Each row of a before or after table is a point. The points were changed in one or more steps. Then noise was added and the rows were shuffled. The steps act on how far a point lies along the listed directions, d1 being the first. Write out the steps. A step turns or swaps two directions, mirrors them in a line or flattens them onto one, adds a multiple of one to another, or multiplies one. Angles are multiples of 10 degrees, from the lower direction toward the higher: turns from -170 to 170, lines from 10 to 170 but not 90. Use the fewest steps. Two steps may share a direction if one is a turn and the other turns, adds or multiplies; they go together, in the order done. Otherwise the lowest direction goes first.

Directions:
(1): [-57  19]
(2): [-19 -57]
Before (12 x 2):
[[ 34   2]
 [  9   7]
 [ 11 -19]
 [  3 -20]
 [  0 -16]
 [ 32 -83]
 [ 13  16]
 [ 23  42]
 [-41   6]
 [  9  58]
 [ 29  17]
 [-11 -25]]
After (12 x 2):
[[  -9  -23]
 [ -30   31]
 [   9   64]
 [   7  -29]
 [  18   37]
 [  -1  -19]
 [  22    3]
 [  23 -120]
 [  10   11]
 [  28  -18]
 [   7    4]
 [   0  -29]]
Steps: add -0.7 times d1 to d2

Directions:
(1): [ 10  11  18 -61 -35 -29 -76  51]
(2): [   1 -101   27   39   -2  -37   -8   26]
(3): [-24 -39 -20 -10 -78  70 -14 -27]
(4): [  14   -5 -107   12  -22  -49   -2    4]
(5): [ 34  11  34 -18 -70 -42  71  -8]
(6): [-33 -27 -23 -62  24  22  58  62]
Before (10 x 8):
[[ 27 -10  65  62  14 -84  21  -2]
 [ 49  27  -6  34   4 -44 -65  21]
 [ 24 -30  89  34  20  -8 -19  32]
 [  7   2 -72   2  27 -70 -20  39]
 [ 15  40 -55 -12  68 -85 -44  65]
 [-16 -92 -16  39 -27  34  -1 -22]
 [  6 -58  44  68  43   9  29 -15]
 [ 16  78 -71 -14  41 -31 -33  37]
 [-14  -3  43 -27 -90  13  31  17]
 [ 10 -46  -4  18 -53  74  31 -48]]
After (10 x 8):
[[ 16 -45  54  66  40  -6  45 -13]
 [ -5 -54 -74  -5 -39 -35 -26  24]
 [-11 -76  42  74 -19 -24 -10 -14]
 [ 38  62   6  16  68   0  55 -23]
 [ 36 -23 -10  34 -53 -12 -69  12]
 [-13 -87 -52 -13 -83  -4 -61  32]
 [ -5 -14 -74 -21 -81  34 -45  10]
 [ 21 -51  85  36  13   3 -21  28]
 [ 31  26   6  28  76 -58  37   7]
 [-21  52  31  -8  27   0   5  36]]
Steps: flatten d1 and d5 onto the line at 170 degrees; mirror d2 and d3 in the line at 160 degrees

Directions:
(1): [ 32  35  38 -40  49 -39  68  -1 -19  -4 -17  31 -63  78]
(2): [ 50  86 -56  39   2  24  76  27  23  33  17 -10  13 -42]
(3): [ 50   3 -17 -46 -85  41  -1  11  13 -71 -25 -51 -54   8]
Before (8 x 14):
[[ -5 -19  11 -15 -25  16 -30   6  -8  -6  -2  -5  -2  17]
 [  4   8 -19  21  14   1  21  -4   4  25  12   3  15 -20]
 [ -1  12 -10  23  27 -16  17   2  -2  43  32  14  10  -8]
 [-31 -28  40 -13  39 -22 -21  -8 -32   4  -9  41  -9  38]
 [ 11 -36  28 -44 -31  14  -5  -4  -2 -46  -8 -20 -17  17]
 [ 24  28 -31  -6 -44  23  11  12  12 -24 -10 -18 -24 -18]
 [-23 -10  -2  21  26  -6  -9  -7  -4  24  13   8  36 -17]
 [ -4 -15  18 -21   2  -3 -15  -5   0 -21  -8   4 -15  19]]
After (8 x 14):
[[  14    5  -19   -2  -32   27  -12    6   18  -22    0  -22    2  -23]
 [  61   13  -15  -73 -102   38    7   12   10  -98  -42  -49  -96   30]
 [ -48    8  -18   75   57   -1  -14    6   -9   74   31   42   80  -56]
 [  61  -13  -24  -52 -120   74   -4   16   25  -91  -16  -79  -33  -25]
 [ -63  -23   27   40   96  -48   -8  -19  -21   69   25   53   62   -1]
 [ -20   -9   18   13   62  -36   19  -17  -14   40   10   36   11   16]
 [  13  -11   -8  -18  -58   39  -30   13    3  -23   -5  -27   -9    0]
 [ -41   -1   20   39   97  -58   17  -11  -20   86   44   58   34    9]]
Steps: swap d1 and d2; multiply d3 by 3

Directions:
(1): [  30   28   -5   38  -75  -42   -8   24  -52  -15   19   14   22   29
  -75   -9   43   -4  -34   57  -30 -109   34  -42]
(2): [-106   -7  -82  -44   40  -12   -1   58   14   -6  -47  -53   27   38
   24  -80   -4   -1   -6   39  -14  -22   41  -22]
(3): [ -56  -24  -54  -41  -26  -24  -20  -15   10  -15    5   92   27    6
  -37   36  -27   -8  -82   11    7   35 -103  -44]
(4): [ 25 121 -64 -17  -4 -16 -16 -67  50  36  -3  70 -18 -28  53 -38  55  18
  17  20 -13   7  21 -14]
(5): [-66  25  74  18 -13 -65 -72 -61  46  -5 -10 -49  16  28 -40  23 -14  94
  27  30  -7  30   7 -11]
(6): [  50  -14   24  -66   26    9   36  -23  -26   -9  -40   37  -19   91
  -18  -15   -9   47   15  -40   58   11   44 -105]
Before (8 x 24):
[[  11   30 -110  -51   54   31   48    0   25   26  -29   27  -52  -28
    89  -55   34  -34   24  -10   35   40  -18   -2]
 [ -48   68 -121  -23  -43  -46  -17  -20   19   -8   15  112   15   11
   -43  -18   38   -9  -80   60  -12  -32  -79  -68]
 [ -20    0   -3    3  -15  -24  -28   68   -3  -30   -6  -55   36   77
   -54  -18  -34    4  -21   45  -44   -8    5  -15]
 [  60   28   27   50  -55    3   38   29  -37    2   36  -26  -26  -67
    13   -2   20  -54  -14   -2   -6    7   13   44]
 [ -21   63  -70  -11   29    7    8    0   79   34  -31   12   -7   -8
    66  -57   39   -8   17   27   -6   -6   17  -14]
 [ -19  -40   66   43   33   20    1   12    2   -9   23  -99   15  -33
   -10   16  -53    2   47  -22  -11   58  -18   71]
 [ -28  102  -69   41 -102  -76  -77  -70   39  -23   31   78   48  -61
   -51   43   49   39  -75   80  -43  -60  -63  -18]
 [ -14   51   -9  -81   11  -17   14  -18   40    0  -12   54  -16   47
     7  -28   11   20    7    2   20   -4   14  -58]]
After (8 x 24):
[[ -23   60  -76  -11   28    3    6   -3   80   35  -34   17   -5  -13
    62  -56   37   -8   10   28   -3    3   14  -15]
 [ -20   -5   -1    4  -17  -27  -29   72   -5  -32   -2  -59   36   82
   -53  -16  -31   11  -21   42  -46   -6    6  -12]
 [   3  113  -41   61  -89  -70  -67  -66   34  -16   32   37   38  -60
   -38   27   63   42  -39   79  -46  -75  -17    0]
 [   8   25 -110  -54   56   31   49   -5   24   24  -32   22  -59  -27
    90  -56   31  -33   26  -13   37   43  -22   -1]
 [ -12   58    2  -81   12  -17   13  -15   40   -3  -12   41  -16   47
    10  -31   15   15   15   -5   21   -7   24  -56]
 [  52   22   13   40  -58   -2   38   25  -38    1   41   -7  -20  -62
     5    3   13  -58  -27    4   -1   16   -9   35]
 [ -30  -45   57   32   25   15   -5    9    2  -18   24  -83   18  -27
   -15   29  -56    2   31  -21  -13   65  -37   64]
 [ -15   78  -91    2  -30  -32  -10  -17   14    0   11   59   -2    5
   -25  -38   56   -4  -37   55  -17  -53  -22  -50]]
Steps: multiply d3 by 0.4

Directions:
(1): [-36  10  -7  42  -8  17  51  -8 -10 -23  10  32  48  -4   7 -20  43  20
 -37 -88 -59  14  52  20  48  66 -16  -8   7  45 -48 -37 -45  52  67  35
  -4 -28 -39  -7 -21  -4  -9 -25 -14   7 -79  35  40 -38   9  21  17 -39
 -50  -9  -4  23 -50 -19 -53 108  33  14]
(2): [-41  27 -22  24 -56 -10   4 -12 -94   4   9  54 -43 -43 -23  -7   3   6
 -25   3 -33  35 -43  13 -15  66 -16 -90   1  47 -10 -87 -10 -78   7 -56
  15  39  24  -1 -12  20   5  16  20 -37  27  44   7  33 -16 -30  25  89
 -29 -42 -20  12  41 -29  15 -24  29 -66]
(3): [ 55 -48 -75  40 -28  28 -15   2  44 -13  11 -47  26  82 -15  65 -65 -73
 -26  16   4  25  -1  15  48  37   7  39  22  38 -30 -58 -18  57 -34 -52
  23 -30 -22  -8 -30  37  12 -12 -12  -1   4  39 -28  -7 -71  74 -37   3
 -46 -11 -18   8   6   3  70 -35   2 -43]
(4): [ -66  -54   12   14   -8   48  -14   27    8  -84   17  -28   -9  -26
   67   43  -16  -13  -22  -42   44  -15  -18  -16 -121   22  -48   88
    4    5  -25   -8   38   18   19  -24   65   10   -2   10  -63   -8
  -40   31   21   35   26  -26   25   77    6   19   43   11   21   -4
  -19   12   33   -9  -40   50  -17  -28]
Before (13 x 64):
[[ 22  43   5 -35  15 -33  -1 -14 -25  47  -6  34 -23 -20 -35 -26   3   8
   21  30 -17  -2 -24   4  41 -14  30 -49 -11   3  24  -4  -6 -38 -12  -4
  -14   1   4  -6  22  19  14 -15   1 -20  15   8   1 -13  16 -30  -5  35
   -4  -7   8  -7  -5  -8  18 -47  15   6]
 [  4  20  54 -23  51 -17   8  -7  51  25 -16 -18  39   2   9 -46  34  51
   37 -13  12 -59  43  -4  18 -78   8  28  -1 -66  23  95   6  28  13  77
  -40 -20 -22   0  45 -23 -15 -22 -13  25 -42 -44   0 -65  49 -14  -7 -74
   43  28  45 -17 -40  21 -56  55 -13  92]
 [-31  26  29 -13 -11  -9 -13 -20 -30   4 -12  10 -20 -58   6 -19   5  20
    2   0 -11   7 -23   6 -28   0 -15 -32   7  -3   4  -3  11 -44 -10  -8
   14  24   5   8  17 -21   0  13  17 -13   8  -4   7  17  26 -41  29  10
   19 -13   8  -7  24  -3 -25  -3   4   1]
 [-10   5 -21  22 -27   6  10  18 -28 -14   1  -6 -30  -6   4  11 -14  -4
  -18 -10 -10  25 -12   7 -21  40 -14 -17  -1  15 -17 -50   2 -21  10 -30
   14  30   9  -6  -2  15  -5  18   3 -10   5  16  -3  17 -21   2   9  41
  -14 -16  -7   2  34   1  13 -17  10 -28]
 [ 31   6   7  -9  30  -9  13 -12  44  14  -7  -4  24  22 -12 -22  25  -1
   13  -9 -20 -11  50  11  78 -36  29  -2  -8 -15  13  46 -14  58   6  58
  -33 -35 -34 -17  18 -11  15 -41 -31 -10 -59   0   0 -60   9   2 -29 -65
    6  15  17  -8 -55  18  -7  22   0  39]
 [-53 -41 -15  45  -5  18  10   4  -3 -56   8   1   9 -23  20  24   3   3
  -39 -57   7   8   7  -9 -46  37 -41  37   5  14 -24 -22 -14  17  37  -7
   23 -19 -21   8 -33  11 -33   9   9  14 -10   6  30  18   8   7  45  -5
    1 -22  -6  11  10 -12 -44  67   9 -29]
 [-27  -8   3  27  -7   8  31   5  13 -39   5  14  23 -11  14   7  22  -1
  -25 -60 -15  12  18  -4  -7  54 -40  23 -12  38 -26 -21  10  33  37  21
   22 -15 -29   0 -33  -7  -6  15 -19  23 -48  21  31  -9   3  27  15 -26
  -17 -17  16  23 -25 -15 -28  71   8   2]
 [-34  16  17  -1   3   0   8   1 -18 -23  -7  36 -13 -22  -2 -12  20   3
   -9  -8 -19   9  -1   9 -10  18  -6 -20  -8  10   3   0   2 -30  13   4
    7  14   0  -5  16  -6  -2  10   2   6  -4   7   1  15  12 -20   6  20
   -3   5  11  -3  15   0 -25   9  13  -6]
 [-24 -29  19  14   6  41  -1  22  22 -41 -10 -20  13   7  45  32 -21   2
  -11 -23  25 -18  -2 -13 -45 -11 -25  71   0 -11  -7  15  14  35  -6  -2
   16 -22  -8  -3 -23  -8 -20   9  12  25 -12 -16  14  19   3   6  28  -7
    9   0  -8   9  15  -2 -12  40 -29   8]
 [-55  -8   6  26  -6  12  22  -2 -24 -43  -1  11  26  -8  39   4  26  14
  -34 -68 -38  -2  21  10 -19  52 -22  22 -11  44 -47 -33 -12  15  41  15
   19  -8 -26   0 -30   3 -28  -8 -12  28 -45   4  37  15  16  17  29 -19
  -45 -12   7  10 -30 -28 -52 104  15   1]
 [-36 -11   9   4   4   7  -2   5 -34  -7  10  15   3 -31  13   3  12  19
   -7  -8  11  -4  -4   1 -34  27 -13 -14 -14   9   1 -28  -3 -30   8 -20
   21  24   5  13 -23 -13 -26  17  20  -2  -2  -4   8  27  -8 -18  21  26
   -5 -12   0  -5   0 -11 -10  -1  17  -2]
 [  3  17  26  -5  10 -22  -9   0 -18  10  -9  -6 -27 -31  -4 -21  26   2
    8   6  17 -20   6   7  10  -7  -2  -4  -5 -23  17  17   4 -26  -5  12
  -11  14  34  -5  13  -4   9  11   7  -5  13   3  15  -9  21 -22  -2  14
   12  13   1  -5   4 -13  -6  -2 -16   7]
 [-28  -4  21  29  21  34  22   4  24 -44   7  -3  36 -21  40 -11  25  22
  -29 -92 -29 -25  36  17 -20  29 -24  36 -18  13 -44  26 -13  68  59  68
   -7 -30 -40  -2 -26 -25 -18  -7  -1  28 -84  -5  43 -17   9  26  35 -61
   -2   9  12  11 -51 -23 -74 121   3  26]]
After (13 x 64):
[[  70   -3  -18  -11   25  -13   -5  -13   60   29  -10  -25   19   54
   -30   -2   -6  -27   20   29   -8   -4   37   12   98  -49   44   -1
    -4  -17   21   40  -11   58  -29   35  -34  -37  -29  -19   24    4
    29  -42  -34  -18  -38    6  -26  -63  -18   17  -54  -54    3   14
    16  -14  -43   26   39  -31   -7   26]
 [ -23    5   -6   11  -23    5    6   21  -34  -19    1   -5  -41  -23
    13    8   -9    5  -11   -7    1   17  -21   -1  -48   28  -19  -12
    -5    2   -9  -36   15  -36   11  -27   18   40   17   -3   -1    7
   -11   27    9   -6   17    1    0   32   -9  -11   19   47    2  -12
    -5   -1   44    2    2  -18    3  -25]
 [  60  -51  -50   36   -1   44  -28    8   75  -32    9  -70   28   67
    14   63  -70  -64  -26   -8   12   -9    0   20    8   15   -1   70
    -1   18  -37   -4   -3   85  -26   -7   12  -41  -34   -7  -33   16
     5   -4   -6   17  -27   13  -17   -5  -69   83  -21  -32  -14    4
    -1    1  -12   -4   40    2  -18  -24]
 [  49    0   -9   21   27    0   20  -16   79   26   -8  -35   81   71
   -16  -14    4    5    8  -24  -18  -30   67   19  102  -30   19   33
    17  -21  -13   38  -34   86    8   56  -40  -56  -53  -12   29    6
     1  -48  -33   18  -75    7  -13 -104   -3   45  -40  -90  -16   17
    34   -5  -62   19  -12   58    5   70]
 [ -17  -25   18   10    6   37   -4   21   23  -34  -11  -21   10    9
    39   30  -25    1   -7  -13   26  -18   -5  -13  -40  -18  -21   65
    -1  -15   -2   17   15   30  -13   -3   12  -20   -4   -3  -17   -7
   -17    9   11   22   -7  -18    9   16    1    3   23   -6   10    1
    -7    6   16   -1   -5   27  -31   10]
 [   4   43    3  -19   12  -24   17  -14  -28   33   -1   44   -6  -24
   -28  -31   18   15    6   -5  -36    2   -6   10   51   12   21  -46
    -8   20    5  -18  -20  -17   14    7  -11   -9  -10   -8    9   17
     8  -22   -2  -15  -12   19   19  -21   20  -20    5   22  -21  -10
     5    2  -22  -15   -5   -4   26    9]
 [  10  -51  -45   26  -21   21  -26    6   16  -38    0  -48   11   55
    26   67  -53  -54  -28    6    8    5  -17    6  -20   32   -6   59
     1   41  -35  -49    8   20  -30  -49   40   -9  -15   -1  -38   33
   -13    2  -10   22   15    7  -12   39  -42   58  -10   11  -42  -13
    -3    0   11  -12   37    2   -8  -42]
 [ -35   12    4   20  -25   11    5  -21  -20  -18   -2    9    9  -36
    10   -5    3    6  -24  -38  -33   20   -1   19    0   43  -23  -17
    17   29  -29  -38  -13   -2   11  -10   24    3  -20    3   -7  -12
    -3    0   10   -6  -25   23   18    3    9   -7   28   -6  -16  -20
    -2    8    6  -12  -30   40   19   -7]
 [ -34  -24   -5   18   -2   17    0    6  -27  -18   15    7   12  -18
    15   16    3    6  -17  -16    9    0    0    6  -30   42  -17    0
    -9   21  -12  -43   -8  -12   11  -29   31   16   -3   10  -36   -7
   -27   16   18    2   -8    5    8   28  -20    0   18   23  -17  -16
    -5    0   -1  -13   -5    7   20  -11]
 [  25  -38  -30   19  -16    9  -11   12   42  -30    4  -30    3   33
     1   53  -40  -51  -14    8   26   15  -18  -11  -12   28  -26   48
    -6   27   -8  -25   31   26  -25  -30   36  -11  -15    0  -33   15
     6   25  -16   17    7   18  -11   11  -39   51  -16    1   -7  -16
    11   11   13   -1   43  -20  -14  -29]
 [ -24   -2   -7   18   -7   14    8    2   -5  -34   -1   22    1    2
    -1    9    2  -19  -23  -14  -22   18    4   15    3   39   -9   -3
    -1   28  -13  -23   -8   -5   11  -10   18    2  -12   -7    0    5
    -1    5   -3    9  -10   22   -2   14   -9    7   -2   17  -22    1
     4    3   14   -1  -11   13   17  -20]
 [  -2   12   10   18    2  -10    8   -4  -14   -1   -3   -2   -3  -20
    -3  -18   32   -2  -10  -25   -5  -10   26   17   36   26   -8    0
     1    0   -7   -7  -17    3   16   16   -8   -3   15   -9    0   -1
     7   -1    0   -2  -17   24   26  -25   12   -1    0   -1  -15    7
    -4    5  -15  -21  -15   35   -4    4]
 [ -19  -63  -37   40  -10   20  -19    9   17  -53    9  -30   -4    6
    14   57  -38  -32  -32  -13   36    9  -17  -14  -55   19  -33   57
     9    7  -14  -25    0   14   -5  -41   33  -16  -11    9  -35   25
   -26   18   13   12   28    2    2   35  -19   23   27   14    8  -22
   -11    4   36   -3    2    7   -5  -51]]
Steps: turn d1 and d3 by 100 degrees; add 0.3 times d2 to d4
